Each row of a before or after table is a point. The points were changed in one or more steps. Then noise was added and the rows were shuffled. The steps act on columns, c1 being the first. Write out the steps. A step turns or swaps two columns, mirrors them in a line or flattens them onto one, adds a multiple of one to another, or multiplies or shifts one. Angles are multiples of 10 degrees, from the lower column toward the higher: turns from -170 to 170, lines from 10 to 170 but not 90. Use the fewest steps. Two steps may share a column if one is a turn and the other turns, adds or multiplies; they go together, in the order done. Otherwise the lowest column goes first.

Before (12 x 3)
array([[-1.4, -1.9, -2.1],
       [-0.7, -2.6,  2.5],
       [ 4.4, -0.6,  2.6],
       [ 1.3,  1.9, -5.6],
       [-0.8,  2.1,  2.1],
       [ 4.4,  0.1,  1.8],
       [ 1.2, -0.2, -3.6],
       [ 3.0,  0.3, -1.8],
       [-1.7, -2.9,  0.5],
       [ 0.0,  1.7, -1.3],
       [-0.9, -0.3,  0.1],
       [-1.0, -2.2, -0.5]])
After (12 x 3)
array([[  3.4,  -0.1,   1.1],
       [ -1.7,   2.3,  -4.7],
       [  2.5,   0.9,   6.0],
       [  2.3,   0.4,  -1.3],
       [ -1.7,  -1.8,   5.5],
       [ -2.2,   0.3, -13.8],
       [  2.4,  -0.2,  -5.4],
       [ -1.7,  -0.9,  -2.9],
       [ -1.8,   3.9,   6.7],
       [ -2.3,   4.0,   4.2],
       [  0.8,  -0.4,   0.4],
       [ -0.5,   1.3,  -8.9]])
Steps: turn c1 and c2 by 120 degrees; multiply c3 by 2.5

Before (8 x 9)
array([[  0.0,   1.5,  -9.1,   1.3,   0.4,   1.7,   1.6,   2.2,  -2.7],
       [ -0.4,   3.3,   3.8,   3.8,   0.2,  -2.4,   1.0,  -1.6,   3.8],
       [  0.9, -16.0,   2.7,   0.2,   0.8,  -1.0,  -1.3,   0.4,  -3.0],
       [  1.9,  -0.1,   4.0,  -0.8,   0.5,   2.2,   2.3,   1.0,  -2.3],
       [  1.1,   4.2,  -3.7,   3.0,   0.3,   0.1,  -4.2,   0.5,  -2.4],
       [ -2.4,   3.6,   0.4,   1.6,   1.0,  -2.7,   0.4,   3.1,  -3.1],
       [ -2.5,   0.0,   0.9,   0.8,  -2.7,   3.2,   1.8,  -1.2,  -3.9],
       [ -0.3,   2.8,   3.1,  -2.6,  -2.5,  -2.4,   1.2,  -1.0,  -0.1]])
After (8 x 9)
array([[ 1.6,  0.1,  3.7,  0.9, -1.6, -1.5, -3.1, -0.8, -4.6],
       [-1.7, 16.0,  2.7,  0.4, -0.6,  0.9, -0.1,  0.1, -4.1],
       [-1.6, -4.1, -3.1,  0.5,  2.1,  4.0, -0.3,  3.0,  0.7],
       [-0.9, -3.6,  0.8,  3.0,  0.8, -1.3,  3.4,  1.6, -2.1],
       [ 1.8, -1.4, -7.7,  2.2,  4.8, -1.0, -1.0,  1.3,  4.6],
       [-1.5, -2.9,  1.4, -1.0, -3.7, -1.8,  1.1, -2.6, -5.7],
       [-1.5, -3.4,  3.6, -1.6, -1.6, -1.8,  1.4,  3.7,  1.0],
       [ 4.3,  0.0, -0.5, -1.2, -2.7, -0.7,  0.3,  0.9, -8.1]])
Steps: turn c6 and c7 by 70 degrees; turn c1 and c7 by -120 degrees; multiply c2 by -1; turn c3 and c5 by -30 degrees; add 1.5 times c5 to c9; swap c4 and c8
